Each point is reached from the start by the listed moves, each made once or not at all, plus a little noise. Is the number of moves made odd or even? Then give how often each move was made.
In the rows, 128 means zero.

Moves:
(1): [142 139 118 160]
(2): [121 152 181 101]
(3): [154  71 175 158]
Start: [101 117 120 108]
Points:
[119  85 219 112] => even (0, 1, 1)
[115 129 112 140] => odd (1, 0, 0)

Moves:
(1): [136 147 116 143 118 142 146 151]
(2): [140 199 121 123 144 108  66 117]
(3): [105  88 117 143 103 164 134 103]
(4): [158 140 105 105 150 150 107 127]
(5): [ 83  75 117 129 143 150 164 137]
(6): [142 136 107 100 108 139 155 116]
(7): [158 154 124 142 167  99 146  94]
(8): [117  72  79 145 110 127 125 160]
Start: [120 113 147 126 163 140 123 133]
Points:
[117 144 107  99 217 165  76 129] => odd (0, 1, 0, 1, 1, 0, 0, 0)
[143 117  99 133 229 171 175 130] => even (1, 0, 0, 1, 1, 0, 1, 0)
[126 113  77 166 175 125  81  97] => even (0, 1, 1, 0, 0, 0, 1, 1)
[156 111 110 131 199 169 125  75] => odd (0, 0, 1, 1, 0, 0, 1, 0)
[107  38  63 129 178 144 200 128] => even (0, 0, 0, 0, 1, 1, 1, 1)
[118  99 104 128 108 199 172 120] => odd (1, 0, 1, 0, 0, 1, 0, 0)

Moves:
(1): [111 112 133 120 154 121 104 134 104 127 157 118 139 144 126]
(2): [136 125  97 123 125  88 129 147 148 133 127 101 113 126 131]
(3): [159 138 129 107 133 129 126 154 131 105 132 150 122 130 133]
(4): [100 128 153  89 118 114  96 135 104 124 122 144 113 127 136]
(5): [158 124 124 139 166 117 142 141 115 122 128 167 102 150 135]
(6): [122 131 132 116 117 139 103 148 123 135 142 152 132 127 126]
(7): [136 103 114 117 108 130 109 154 127 122 106 103 116 130 144]
(8): [128 127 118 117 104 132 154 113 102 112 138 119 109 138 155]
(9): [138 138 115 117 115 123 142 123 122 127 117 131 140 119 124]
(10): [126 144 124 104 132 120  92 114 116 137 119 129 138 161 114]
(11): [149  91 137 130 134 107 134 136 136 138 158 131 104 103 110]
(12): [110 118 110 119 130 122  79 121 141 126 112 136 156 137 112]
(13): [139 125 135 152 130  90 137 112 100 125 156 103 117 131 153]
(14): [125  97 150 134 128 147 143 152 150 125 129 123 143 175 156]
Start: [150 125 133 131 117 120 148 120 117 108 113 129 128 128 116]
Points:
[146 141 105  35  80  31  39 140  59  81 141 139 104 181 153] => even (0, 1, 1, 1, 0, 1, 0, 1, 0, 1, 0, 1, 1, 0)
[218 110 102  88 107  99 190 203 114  71 133 175  94 195 178] => odd (0, 1, 1, 0, 1, 1, 0, 1, 1, 0, 0, 0, 0, 1)
[151  93  74 109 155  58 114 138  88  89 135 130 106 185 135] => odd (1, 1, 0, 0, 1, 0, 0, 1, 0, 0, 0, 1, 0, 0)
[140 113 160  23 105 109 108 149  52  70 132 148 134 226 163] => odd (1, 0, 1, 1, 0, 0, 0, 1, 1, 1, 0, 0, 0, 1)
[204  62 109 145 161   7 178 136  55  98 211 102  44 151 157] => even (1, 1, 0, 0, 1, 0, 0, 1, 0, 0, 1, 0, 1, 0)
[173  93  87  63  89  93 101 201  84  74 147 105  90 155 163] => even (1, 1, 1, 0, 0, 1, 1, 1, 0, 0, 0, 0, 0, 0)

Moves:
(1): [146 119 118 127 145 110 124 116 155 126 156 120 122  91 122 150 119 145
 145 128 137 165 109 142 101 116]
(2): [121 137  99 148 124 123 141 142 134 112 127 139 128 134 125 140 140 134
 113 120 143 129 130 107 124 131]
(3): [126 115 141 122 137 174 147 112 130 151 151 127 144 124 117 116 126 138
 115 130 126 126 139 153 133 138]
(4): [143 131 129 109 122 113 117 141 120 141 123 129 137 119 122 123 122 120
 129 140 120 139 149 122 129 115]
(5): [116 127 137 145 128 132 126 124 147 154 125 120 137 109 138 126 139 140
 129 125 118 145 122 119 131 115]
(6): [120 128 120 125 127 112 115 133 120 119 124 126 119 127 136 139 144 108
 132 121 113 124 124 134 126 103]
(7): [125 128 128 103 143 122 112 146 141 128 135 130 144 128 118 150 122 142
 124 139 146 141 145 124 135 133]
(8): [131 124 116 124 126 128 120 111  99 117 107 116 123 127 135 130 130 131
 123 123 116 124 123 119 145 121]
(9): [146 131 134 137 114 128 122 130 136 141 132 122 129 143 116 135 109 121
 138 144 121 106 135 141 136 126]
(10): [130 106 139 147 128 110 155  95 127 139 131 130 103 109 140 124 116 120
 133 113 105 108 133 134 125 131]
(11): [136 151 120 109 146 126 127 122 142 125 127 140 131 136 113 143 126 162
 140 123 160 123 151 115 125 118]
(12): [119 116 128 138  95 107 144 144 122 141 136 130 121 126 152 150 139 130
 125 142 125  97 103 119 120 106]
(13): [129 120  99 146 132 124 119 118 170 101 137 134 137 136 136 125 147 133
 126 127 108 108 133 125 136 112]
(14): [119 127 133 136 103 124 119 120 119 129 150 120 124 136 125 117 106 134
 128 130 115 142 124 119 125 101]
(15): [151 120 138 136 141 134 115 133 139 123 117 106 126 133 123 120 115 134
 132 129 130 122 159 147 128 128]
(16): [124 119 130 144 125 134 129 127 132 153 159 123 127 128 118 113 138 132
 147 138 137 150 121 139 138 146]
(17): [136 115 135 138 111 132 110 122 149 124 122 126 138 133 125 117 122 123
 132 138 138 121 145 135 133 121]
(18): [106 134  96 123 132 144 146 126 137 112 113 132 115 130 136 115 125 124
 129 125 130 128 139 129 141 137]
(19): [126 127 104 136 149 132 123 125 124 120 121 137 117 119 128  98 121 123
 123  96 134 136 114 118 144 123]
(20): [124 143 127 116 117 129 125 139 124 139 130  99 144 112 146 120 155  87
 110 110 121 100 159 126 128 151]
(21): [119 140 140 137 140 125 116 136 115 130 141 125 140 106 130 123 126 120
 133 142 120 129 143 116 126 125]
(22): [153 154 152 150 124 110 124 141 163  97 131 139 128 114 113 102 100 135
 143 126 143 141 118 106 168 107]
(23): [126 143 109 110 139 143 124 143  95 115 129 150 136 132 169 127 138 111
 128 125 126 128 143 131 135 135]
(24): [119 136 127 162 117 109 169 118 131 129 119 139 141 118 114 107 111 146
 150 130 143 112 116 134 143 128]
Start: [133 112 127 128 149 132 137 138 131 104 121 138 128 115 122 123 126 126
 110  99 118 129 113 106 131 123]
Points:
[147  90 107 169 116  37 108 151 167  94 183 113 170  27 185 128 119  87
 144 120  70  73 207 122 127  38] => even (1, 0, 0, 1, 0, 1, 1, 0, 0, 1, 0, 1, 1, 1, 1, 0, 1, 0, 0, 1, 1, 0, 1, 1)
[149 129  96 128 198 147 137 131 184 134 190 139 151  53 124 138  64 179
 135 119 123 165 237 112 135  79] => even (1, 1, 1, 1, 1, 0, 1, 0, 1, 1, 1, 0, 0, 1, 1, 0, 0, 1, 0, 0, 1, 0, 1, 0)
[145 114 157 176 223 153 114 148 159 125 174 144 139  33 142  54 104 123
 143  72 106 175 165 122 212 100] => odd (0, 0, 1, 0, 1, 1, 1, 0, 0, 1, 0, 0, 0, 0, 1, 1, 0, 0, 1, 0, 1, 1, 1, 0)
[150 149  49 189 159  59 140 119 215  31 181 183 155  43 114  85  64 191
 186 115 156 170 188  50 209  54] => even (1, 1, 0, 1, 0, 0, 1, 1, 0, 1, 1, 0, 1, 1, 0, 1, 1, 1, 0, 0, 1, 1, 1, 1)
[158 100 150 226 124 136 196 127 163 130 158 137 145  55 156   7  95 102
 141  69 133  63 155 137 218 132] => odd (0, 0, 1, 0, 0, 0, 0, 0, 0, 1, 0, 1, 0, 0, 1, 1, 1, 0, 1, 1, 0, 1, 1, 1)
[139  85 129 232  85 132 178 108  92 118 148 129 143  99 157  96  73 128
 121 128  88  36 169 125 167  81] => even (0, 1, 1, 0, 0, 0, 0, 1, 1, 1, 0, 1, 0, 1, 1, 0, 1, 0, 0, 0, 1, 0, 1, 1)
[ 73 121  78 112 121 143 173 169  97 169 137 126 184  56 191 105 181 100
 115 112 107 108 161 114 199 117] => even (0, 0, 1, 1, 1, 1, 1, 1, 0, 0, 0, 1, 0, 0, 0, 1, 0, 1, 0, 1, 0, 0, 1, 1)
[145  85  59 176 103  55 100 139 201 111 184 159 119 127 111 133 116 149
 133 107 118  85 157  75 167  29] => odd (0, 1, 0, 1, 0, 1, 1, 0, 1, 1, 1, 1, 1, 1, 0, 1, 1, 0, 1, 0, 0, 0, 0, 0)
[127 132  93 166 152 106 158 138 224  82 202 140 133  23 117  99  77 154
 111  71 170 123 174  56 163  69] => even (1, 1, 1, 0, 0, 0, 1, 0, 0, 1, 1, 1, 0, 1, 0, 0, 1, 1, 1, 1, 1, 1, 0, 0)

Moves:
(1): [119 110 123 138 135 130 139 136 132 139 132 134 112 134 131 140 129 120
 136 126 146 116 126 136 133 130 107]
(2): [120 116 132 128 133 127 133 128 134 131 129 118 132 140 136 124 140 120
 126 145 131 132 123 128 132 137 106]
(3): [125 134 126 133 130 131 134 143 136 134 118 123 122 110 148 130 127 116
 119 123 125 127 120 140 134 126 134]
(4): [121 122 127 134 132 143 129 125 132 131 132 124 125 125 125 127 125 124
 130 134 128 125 124 140 119 124 130]
(5): [124 119 129 124 139 124 122 135 132 135 119 131 131 128 130 128 138 120
 129 128 125 128 124 128 127 127 120]
(6): [125 127 112 135 128 106 127 132 117 134 124 126 132 135 145 111 122 134
 148 130 126 117 109 133 122 138 133]
(7): [141 121 119 140 114 137 127 138 121 118 130 132 133 128 130 118 120 140
 137 129 127 118 130 142 129 133 134]
(8): [125 136 131 123 129 105 126 119 119 129 128 136 136 133 130 120 121 119
 117 126 138 123 111 115 123 131 115]
(9): [124 119 132 120 140 148 149 122 140 113 124 139 131 120 141 126 119 134
 138 133 125 138 123 133 142 129 137]
(10): [146 115 136 136 111 110 121 117 137 121 144 130 130 136 146 121 139 133
 146 130 134 121 122 132 120 137 118]
(11): [122 139 130 123 124 121 127 135 125 113 139 122 133 121 134 130 119 137
 125 134 130 124 136 124 134 120 117]
(12): [136 133 138 160 128 127 136 134 159 104 134 139 125 119 119 129 129  97
 124 123 131 129 125 140 122 124 134]
(13): [107 127 100 139 114 122 129 136 136 111 144 118 130 131 124 121 126 112
 137 117 115 109 140 152 121 136 136]
(14): [124 132 132 131 127 112 136 141 119 136 127 131 142 113 132 129 120 126
 116 138 137 133 120 131 127 126 131]
(15): [119 117 133 123 137 129 136 129 133 136 127 125 123 142 130 137 121 116
 127 135 150 122 135 132 126 119 114]
(16): [141 127 122 141 123 131 138 136 127 124 135 152 125 136 117 135 125 125
 127 124 132 127 129 138 129 103 136]
(17): [128 113 104 146 127 109 135 129 140 140 123 126 108 122 147 133 150 111
 135 132 142 115 129 117 129 138 129]
(18): [142 133 117 129 109 135 125 123 118 126 123 123 137 112 123 125 113 162
 129 126 130 143 129 118 150 123 145]
(19): [123 126 129 131 126 125 128 136 126 126 125 130 133 127 136 128 126 122
 124 126 125 131 118 120 126 126 133]
(20): [125 126 126 120 117 122 132 143 121 117 124 120 122 121 123 121 128 137
 123 133 138 133 118 128 135 134 123]
(21): [125 115 129 139 117 117 133 121 123 109 132 136 131 135 138 119 126 135
 138 132 126 130 134 139 125 126 116]
(22): [128 132 131 139 135 137 140 126 142 122 128 121 126 115 126 133 129 122
 117 120 120 126 128 130 129 121 142]
(23): [119 130 129 129 120 134 132 122 143 122 125 123 122 120 125 135 135 127
 130 128 125 121 136 122 141 128 134]
(24): [133 139 123 143 121 116 121 130 139 108 130 127 139 126 128 135 148 108
 130 116 123 123 122 140 117 132 132]
Start: [106 138 137 129 114 123 140 123 151 119 116 125 117 117 124 129 115 142
 119 126 121 111 123 133 126 124 134]
Points:
[ 63 104  87 174  60  65 178 170 136  62 147 142 114 145 152 108  76 131
 152 129 160  46 110 180 133 113  98] => even (1, 0, 0, 0, 0, 1, 1, 1, 0, 0, 1, 0, 1, 0, 1, 1, 0, 0, 1, 1, 1, 0, 1, 0)
[121  77 115 165  85 115 184 147 152  96 142 150 132 140 186 118  83 178
 173 160 169  90  97 161 163 111 106] => odd (1, 1, 0, 0, 0, 1, 1, 0, 1, 1, 1, 0, 0, 0, 1, 1, 0, 1, 1, 0, 0, 0, 0, 0)
[ 64 106  65 249  77  63 191 180 216  73 133 134 104  77 172 145 119  69
 148 124 166  51 113 216 131  95 132] => even (1, 0, 1, 1, 1, 1, 0, 0, 0, 0, 1, 1, 1, 1, 1, 1, 1, 1, 0, 0, 1, 0, 1, 1)
[ 67 121  81 168 118  75 195 142 178  88 134 140 117 116 175 120  90  95
 135 125 146  61 104 147 126 105 147] => even (0, 0, 0, 0, 0, 1, 0, 1, 1, 0, 1, 0, 1, 0, 1, 1, 1, 0, 1, 0, 0, 1, 0, 0)
[ 96  96 150 180  88 121 203 143 233  42 126 120 108  65 181 124 122 137
 136 143 145 115 102 166 185 118 102] => odd (1, 1, 1, 0, 1, 0, 0, 0, 1, 1, 1, 1, 0, 0, 0, 0, 0, 1, 0, 1, 1, 1, 1, 0)
[ 77 135 100 205  85  79 175 147 201  88 142 153 113  91 130 135 119  53
 106 126 142  73 102 153 110 106 162] => odd (0, 0, 0, 1, 0, 0, 0, 1, 0, 0, 0, 1, 1, 1, 0, 1, 1, 0, 1, 0, 0, 0, 1, 0)
